Rows are points. To make a cloud, some directions were put in groups of two or more. Within a group, all points are equally far from the middle, so they leave a hole (a ring in 2 directions, a hollow ball in 3). The other directions are filled evenly. Then the cloud was stretched, turned, moved and blurred a little. How many holes are there, and how many directions does each take, smallest first?
(in the rows, 128 means zero)

Cloud (14 x 2):
[[183 152]
 [ 91 150]
 [ 93 157]
 [111 172]
 [174 162]
 [174 162]
 [128 102]
 [ 96 125]
 [162 170]
 [186 145]
 [168 166]
 [187 122]
 [167 104]
 [148 175]]
Holes: 1 (2)

Cloud:
[[ 69 106 107]
 [194 180 144]
 [170 146 198]
 [ 99 168  98]
 [ 74 155  88]
 [123 135  86]
 [143 100 147]
 [101 142  85]
 [113 116  93]
 [102 179 113]
 [172 124 191]
 [142 177 116]
 [118 107 102]
 [ 96 165 186]
 [105 117  93]
 [132 126 189]
 [ 66 117 176]
 [166 181 157]
 [131 130  86]]
Holes: 1 (2)

Cloud (26 x 4):
[[115  70 119 116]
 [ 60 144 109 137]
 [170 197 167 166]
 [ 98 105 125 165]
 [ 98 182 146 192]
 [ 60 110  81 119]
 [149 165 160 165]
 [ 90 105  54 115]
 [ 76 149 113 149]
 [146 142 149 142]
 [130 151  53 129]
 [119 101 141 153]
 [ 69 180 133 146]
 [ 97 172 139 199]
 [115  92  77 166]
 [ 90  93  95 147]
 [142 135 135 120]
 [106 164 133 152]
 [105 198  98 200]
 [107 197 156 186]
 [162 153 105 173]
 [118 140 179 130]
 [ 98 119 124 120]
 [111 166  91 120]
 [ 94 134 166 135]
 [ 82 206 111 160]]
Holes: 0

Cloud (28 x 4):
[[ 93 141 133  96]
 [ 62 173 121 102]
 [153 131 142 193]
 [ 76  95 130 117]
 [ 93 149  74 112]
 [119 106 160 167]
 [161 136 139  85]
 [ 65  95 131 102]
 [164 152 103 130]
 [116  77 128  93]
 [123 152 115 160]
 [150  97 165  98]
 [ 79 145 178 104]
 [121 149 205 150]
 [ 78 129 183  58]
 [ 79 126 110 133]
 [ 74  63  99 146]
 [110 162  89  58]
 [ 91 136 147 159]
 [118  60 138  89]
 [115 159  59 105]
 [ 99 124 191 106]
 [137 104  86 187]
 [116 144 110 153]
 [155 107  85 182]
 [103 175 110 159]
 [ 81 127  95 144]
 [ 71  63 141  67]]
Holes: 0

Cloud:
[[141  79 164 127 128 137]
 [133 111 103 100 187  70]
 [ 59 122  65 145 135 105]
 [105 131 114  57 162  86]
 [104 140  93 177 155 126]
 [136 204 137 124 114 118]
 [ 92 109  82  70 100  89]
 [113 159  49 100  85  73]
 [119 110 181 132 105  82]
 [160 111 167 136 139 152]
 [ 84 171 121 146 160  60]
 [ 69 129 126 173 118 146]
 [138 153  42 105  83 131]
 [139  93 160 128 113 162]
 [173  95 138 124  99 158]
 [ 98 195 167  94 126 112]
 [141 148  95 147 177 135]
 [104 162 145 172 110  73]
 [105 109 141  87  69 117]
 [145 156  77 115  74  63]
 [ 74 158 164 151 151  79]
 [139  88 177 130 133 109]
 [ 81 132 117 159  94 168]
 [ 39 135 102  93 109 139]
 [102  86 160 146 129  97]
 [ 52 165 142 109 172 115]
 [ 39 177  92  98 136 127]
 [ 86 143 134 131 169 164]
 [ 82 202 124  87  96 124]
 [130 119 169 128 138  52]
 [155 199 124 114 114 117]
 [116 154 132 179 128  72]
 [ 98  92 113  84 139 156]
 [ 62 191 127 111 164 123]
 [ 79 118  45 131 136  96]
 [142 199  91 118  97  90]
 [140 128  66  73 161  80]
 [108 101  81  61 122 103]
 [145 128 183 113 163 115]
 [162 127 123 148  98  52]
 [ 64 140 120 170 155 106]
 [ 35 126  95 113 104 132]
 [144  70 138 117 123 144]
 [178  73 112 133 112 117]
 [ 90 168  47 104 135  75]
 [103 108 171 152 113  79]
 [130  85 107  86  80 109]]
Holes: 2 (3, 3)

Cloud:
[[157 121  84  71  81 112 105  96]
 [ 68 142 187 168 128 136 162 117]
 [148 145 189  98  79  85 126  98]
 [117 176 125 112 138  62 152 169]
 [116  91 130 142 187 125 164 143]
 [123 124 107 133 160  60 167 193]
 [144 123 182 108  62 165 121  72]
 [122 118 140 167 161  73 194 183]
 [ 82 148 137  91  77 176 114 159]
 [159 112 196 103 103 149 109 106]
 [119 105 172 146  68  95 149 172]
 [122  91  95 153 180 139 152 143]
 [123  86 116 105 112 132  63 155]
 [121 179 155 174 145  70 183 104]
 [108 159 114 159 118 123 103 184]
 [118 158 165 143  70 129  71 123]
 [ 80 105  81 140  87 124 184 129]
 [102 105 124 162 104 108  59 108]
 [171 118  69  85  91  66 143  77]
 [181 135 119 140 123 114 230 143]
 [136  97 177 194 134  90 149 117]
 [139  93 147 101 158 135 131 178]
 [171 164  87  58 125 109 132 117]
 [129 125 197 180 134 104 169 166]
 [118 160 195 151 106  65 132 106]
 [ 99  86 187 161  79  91 143 162]
 [128 139 180  79 104 125 218 144]
 [112  82 121 126 157 165 177 109]
 [146 119  73 168 137 161 172 142]
 [162 136 145 141 117  74 171  39]
 [141  91 140  70 120 111 194  67]
 [167 152 120  53 124 109 132 111]
 [157  83 128 106 116 153  79 153]
 [163 134  80 170  98 124 181 136]
 [128 177 141 195 137 143 145  86]
 [115 103 104 163  79  79 135  75]
 [114  96 127 151 175  88 206 159]
 [106 106  77  95  76 174 141 159]
 [ 69  82 122 129 106 130  54 108]
 [149 124 123 130 131 164 206 129]
 [ 94  68 141 116 155 122 141 178]
 [140  99 146 204 112 161 141  88]
 [133 135 164 175 146 136 145 190]
 [147  95  77 121 137 116 212 141]
 [ 45 118 168 172  72 116 120 106]
 [177 136 116 109 155  99 244 122]
 [143 136 151 108  52 101 158  62]
 [180  98  45 111 118 132 113 107]
 [ 95  54 140 123 122 119  90 146]
 [132 175 107 161  83 144 145  82]
 [169 148 124 101  62  87 129  78]
 [156 119 152  72 139 159 152 144]
 [136 148 125  48 111 107 169 130]
 [161 117 165 149  77 155 174 142]
 [138 125 109  94 124  76 172 200]
 [147 133 114 112 175  95 214  95]
 [160 155 154 111  60  86 169  73]
 [ 60  56  98 119 120 119 106 119]
 [ 72 147 214 149 103 116 153 132]
 [113 120 159 118  79  76  89 119]
 [140 105 183 185 126  78 149 144]
 [148  80 131 120 137 148 153  68]
 [178 120 108 110 117  72  88 145]
 [103 154 195 137  68 130  96 119]
 [145  93 128 143 188 122 135 103]
 [149 140 194 176 148 103 114  93]
 [119 175 179 127  74 162 125 133]
 [152 135 128 196 156 113 202 126]
 [135  75 114 153 172 149 113 105]
 [149 175 147 131  68 140 155  94]
 [144  85 125  86 124 190 155 110]
 [127 178 125 165 137  97 188  92]]
Holes: 3 (2, 2, 2)

Cloud:
[[152 146 134 100  92 135 193 170]
 [ 92  91 134 121  92  67 154 103]
 [159 126 125 132 125 129 108 165]
 [138 147 128  88 156 153  99 178]
 [130  84 118 130 119 118  96 106]
 [ 99 130 166 112  45 154 115 119]
 [105 102 103 126  81 117 154 102]
 [ 87 104 116 116 118 114 113 109]
 [157 153 119 111  63 159 113 222]
 [215 102 109  58 123 133 141 137]
 [173  83 137  92  83 128 129 105]
 [ 86 123 126 100 124  56  89 142]
 [153  89 170 155  61  85 121 136]
 [ 78 120 117 139 129  69  82 111]
 [111 178 162 138 129 138 119  86]
 [ 79 207 128  88 103 147 130 154]
 [ 43 227 125 180  80 168 142  77]
 [156 104  83  84 165 111 144 106]
 [ 90 119 135  67 131  90 115 114]
 [147 118 203 135  59 103 132 146]
 [162 115 190  98  50  96  92 183]
 [145 157 119  73 132 134 115 157]
 [ 88 177  94 160 109 163 177  81]
 [ 46 179 158 177  87 136 149  95]
 [138 124 142  87 119 152 137 161]
 [124 118 123  79 171  99 157 138]
 [ 97 116 151  94  88 132  81 112]
 [ 72 199 134 104 140 153 133 132]
 [113 123  78 139 162 125 153  89]
 [ 86 136 143 159 130  87 140 121]
 [132 125  94  52 176 170 171 166]
 [168 146 121 151 158 131 137 118]
 [121 131 127 150  36 101  99 138]
 [104 209 145  94 117 184 135 126]
 [ 85 164 142  78 194 123 151 124]
 [ 78 138 104  89 129 172 191 118]
 [104  84 165  75 121 112 116 103]
 [ 98  80 136 179 100 133 131  67]
 [124 130 114 142 111 170 142 193]
 [132 138 181 141  89 214 136 162]
 [ 98 133 105  73 147  66 161 165]
 [ 62  86 140 147  75 102 151  63]
 [100 177  82  71 175 199 147 137]
 [162 114 159 158 102 164 126 157]
 [ 56 205 147 170  96 138 140 122]
 [112 126 124  99 105  39 100 124]
 [ 90 200 116 134  73  77 112  90]
 [139 148 163  92  91 157 125 177]
 [130 162 185 117  87 136 179 124]
 [ 82 131 107  92 115  92 149 113]
 [227  87 162  73  84 141 111 188]
 [127 173 103 166  81 191 116 152]
 [142  99 140  89 103 170 144 160]
 [186  81 144  89  83 163 109 181]
 [ 48 167 174 160  57 149  99 134]
 [ 79 128 156 148  69 130 132 159]
 [ 88 167 121 104 113 144  84 146]
 [ 94 114 164  99  60 124 101  97]
 [ 87 155 117 155 120 225 176 127]
 [118 174 146  78  84 206 143 169]
 [112  98 168 160  62 133 170  75]
 [111  90 114  65 114 133 113 190]
 [148  63 155 101  88  92 130 185]
 [118 120 151 106 152 102 173 102]
 [ 66 234 104 163 110 110 144 146]
 [115 129 175 109  81 150 112 158]
 [122 156 153  91 102 125 134 161]
 [151 128 119 153  33 168 129 176]
 [148 120 157  76  89 131 109 128]
 [199  96 149  65 106 134 140 150]
 [140 120 204 106  85 105  90 143]
 [ 92  92 160 178 156 146 156  86]
 [ 88 141 202 173  46 142 122 109]
 [ 98 104 174 167 126 147 139 113]]
Holes: 0

Cloud (97 x 9):
[[ 83 110 150 138 130  69  89 149 157]
 [155 126 111 114 182 144 120 177 172]
 [189 130 121 126 115 162 173 156 172]
 [134 163  78  98 128 138  77  91 213]
 [118 146 168 102  98 120 161  96 200]
 [107 119 108  84 190 137 142 158 181]
 [100 169  81  95 155 175 122  87 186]
 [111  82 142 141 130 101 153  84 179]
 [156 107 110 167  86 103 142 126 149]
 [132 185 104  94 126 182  95 146 147]
 [171 128 155 137  90 105 125 138 181]
 [175 176  78  91 122  60  62  97 137]
 [183 220 131 105 118 129  94 102 103]
 [ 67  82 121 115 135 155 146 135 230]
 [167 170  82 174  76 154 145  87 149]
 [ 78 124 120 102  87 120 116 142 130]
 [ 98 152  76 126 107  74 160  92 154]
 [100 156 140  72 176 132 156 158 187]
 [ 96 104 124 117  90 154  91 158 148]
 [143 144  77 121 123  50  60 121  97]
 [160 121  96 166 107  96 158 130 181]
 [127 120  66 138 184 114 184 141 199]
 [117 114 108 125 183 111 160 154 243]
 [150 168 144  90 145  63  96  93 122]
 [212 104 135  73 124 122  92 145 101]
 [131 109  82 142  86 104 130  65 176]
 [107 122 174 123 151 163  94  93 140]
 [172 171 153 141 135 143 115 180  95]
 [181 157  91 147 109 176 150 156 144]
 [139 132 139 126 192 116  60 161 151]
 [ 68 147 144 115 137 108 106 118 187]
 [212 138 111 138 121 119 127  57 117]
 [122 118  84 148 135  73 146  94 129]
 [150  57 159 112  59 121  80 133 138]
 [173 166 102  91 130 195 136 133 118]
 [132 155 129  96 103 191  95 148 124]
 [126 110  65 168 163 146 150 127 231]
 [111 121 130 147 144 113  86  92 207]
 [165 108 125 172 119 168 166 131 136]
 [159 118 102 196 183 124 103 131 164]
 [147 145  88 142 184 166  94 140 108]
 [145 174 163 111 185 150 161  87 160]
 [182  86 130 111  76  69 118 139 117]
 [148 179 145 148  89  88 152 120 122]
 [154 158  82 133 132 166  65 153 150]
 [ 80 123 110 136 162 133 205  93 196]
 [190  95 155 153 159 137 161 117 156]
 [121 182 107 152 165  67 103 137 173]
 [164 176 134 118 100 153  80  60 110]
 [118 237 103 115 128 131  82 118 132]
 [155 109 117 132 143  84 160  67 179]
 [130 137 121  91 130  89 111  57 149]
 [192 115 129  72 162  84 119 128 107]
 [192 163  92 130 113 104  86  49 144]
 [140 166  77 117 166 143 122 121  95]
 [125 110  95 147 174 139 162  57 137]
 [157 174  54 105 156 150 171 114 129]
 [138 153 124 107 132 180  91  81 145]
 [155 183  90 156  88 122  84 138 189]
 [112 106  80 140 169 152 128  62 179]
 [143  96 146 143  97 125 140 191 169]
 [134 117 198 109 115 158 128  58 104]
 [133  96 104 162  91  84  64 136 117]
 [160 135  53 144 164 117 149 149 243]
 [ 98  67 106  84 141 162 175 133 186]
 [106 107  92 127 194 109 174 124 188]
 [ 83  76 142 132 131 133 116 149 213]
 [158 125 110 105  98 189 195  91 137]
 [157 154  82 111 208 145 107 115 136]
 [157 160 125 129 128  35  83  73 115]
 [158 155 104 155  94 168 143 168 145]
 [153 107  97 134 200 144 131  77 179]
 [123 123 108  81  62 110 120  98 139]
 [120  96 123 119 187 160 187 129 151]
 [136 125 190 141 202 164 130 100 137]
 [ 82 139 106 135 160 133 106  89 123]
 [ 95 132  88 130 166  87 139  79 237]
 [111  85 119 152 183 125 149 139 194]
 [138 162 130 162 149 177  86  53 141]
 [200  79  93 109 136  87 138 102 151]
 [ 85 156 146  91 124 124 151  76 135]
 [124 161  76 121 134 172 116  98  90]
 [130 114 109 101 150 153  75 116 200]
 [149 179 142 120 160 134 143  57 160]
 [136  91 125 113 168 159 213 149 211]
 [ 99 121 170 133  69  95 118 146 162]
 [188 123  89 168 161  65 117  78 181]
 [ 96  50 162 108 109 137  96 131 144]
 [174 196 134  97 163 119  71  85 110]
 [148 194 115  82 143 121  87  94 145]
 [175 177  81  91 146 113 137  73 139]
 [125  95 153 162 111  69  85  89 153]
 [ 87 149  82 115 172 176 122 132 195]
 [203 164  64 144 127 150 152 112 119]
 [ 67 141 158 101 139 151 192 136 120]
 [166 100 138 119  58 119 128 144 184]
 [177 182 110  87  92 148 155  94 103]]
Holes: 1 (6)

Cloud:
[[175 109 130 132  57  95 112  92 139]
 [140 137 161 158 165 159 218 121 135]
 [ 69 177 133 130 180  95  96 124  95]
 [129 114 115 107  51 125 151 161 104]
 [122 122 176 119  81  57  95  71 169]
 [ 73 137 156 163 115  89 165  94 160]
 [123 146 107 189 193 151 190 111 120]
 [121 133 138 142  67  69 135 113 185]
 [ 51 110 153 150 195 150 168 138 112]
 [131 150  79 102  76 126  89 192 136]
 [ 88  92 110  96 184  98 130  95  95]
 [111 111 116 119 197 138 175 120  64]
 [164 149  90  99  84 114 122 120 181]
 [135 194 168 141 128  75  78  82 122]
 [146 124 106 101  88  58  91 183 102]
 [108 104 189 123 140  61 132 127 181]
 [109 206 172 138 124  87 114 147 159]
 [148 127 134  33 106  75 142 131 146]
 [119 145  79  98  92 146 102 103 159]
 [ 79 121 102 193 162 135 115 126 139]
 [152 158 154 172 117 148 102 113 147]
 [173  99 114 106 127  70  79  92 174]
 [145 163 128 177 147 129 172 164  83]
 [137 147 116 163  87  34  87 149 115]
 [126 153 139 150 116  36 160  99 135]
 [ 87  93 166 102  98 106  75 141 131]
 [ 84 193 104 141 159 129  92 148 100]
 [110  90 149 117 164 122 125  97 214]
 [109 140  96  95  40 104  83 127 149]
 [ 55 162 106  82 133  93  84  93 126]
 [ 98 183  81 133  87  97 136 138 123]
 [121 175  70  99 129 158 117 108 117]
 [138 125 153  85 137  83  66 100 201]
 [117  78 137 165 107  62 169 134 147]
 [ 85 112 156  89 157 119 131 196 130]
 [101 186 108 184 171 118 110 120 135]
 [ 73 171 121 151 181 164 167 117 158]
 [ 77 141 169 120  99 132 135 194 114]
 [ 97  96 103  79 152 115 177 107 170]
 [125 112 125  83  83  71  80 189 122]
 [189 120 109 129 130  69 139  88 156]
 [175  90 167 122 169 116 178  88 115]
 [112 149  78  85 147 105  68  64 137]
 [137 120 123 203 106 132 122 112 104]
 [ 94 115 148  80 117  85 182 144  90]
 [196 150 154 134 131  93 109 136 121]
 [136 150 168 112 153 183 124  96 130]
 [146 163 106  92  53 123 139 166 141]
 [110  88 121 123 150  48 130 142 106]
 [120 115 114 154 200 132 120  54 171]
 [150  71  93 131  91  81 132 138  88]
 [106  91 178 128 117  78  72 107 147]
 [109  83 167 121 184 123  88 102 156]
 [ 94 177 159  84 111  81  69  56 173]
 [158  62 134 136 187 122 120 121 163]
 [144 117 171 161  93  88 137 132  79]
 [145 115 117  97  63 115  48 151 150]
 [128 115 108 139 202 157 195 175 109]
 [ 82 196 150 108  87  93 111  94 182]
 [ 82 128 140  88  45 117 113 140 170]
 [ 98 100 161  52 182 154 142  89 176]
 [112 202  86  78 150 100 120 137 102]
 [144 124 130  76 100 153  69 148 167]
 [149 152 140 132 130  46  67 135 114]
 [127 174 153 123  65  45 138 136 161]
 [121  58 143 187 107 105 129 138 143]
 [129 137 128  77 139 162 167 188 112]
 [ 71 110 174  45 141 104 169 116 161]
 [ 87  96 185 142 169 125 105 115 128]
 [122 107  92  88 193 149  97 152 120]
 [ 74 127 178  93 100 137 188 161 131]
 [127 176 140  77 180 102 137  33 122]
 [145 125 166 116  49  74  68 108 146]
 [ 68 107 150  78  95  99 136  93 122]
 [173 151  79  85 134 147 133 104 157]
 [ 73 112 114 158 201 166 183 131 151]
 [177 163  96 110 159 109 147  61 145]
 [149 141 162 144  66 110 121 132 186]
 [115 145 146  64 120 139 132 199 170]
 [109 154 134 103 121  74  99 163 200]
 [118 160  77 176 196 119 143 118 121]
 [110 109  92 119 152  98  97 190 151]
 [ 74 101 112 126 179 183 180 152 117]
 [135 141 119 186  97 114  63 119 133]
 [131 167  88 152 170  85 165 105 135]
 [ 73 158 128  92 155 186 134 167 156]]
Holes: 2 (3, 6)
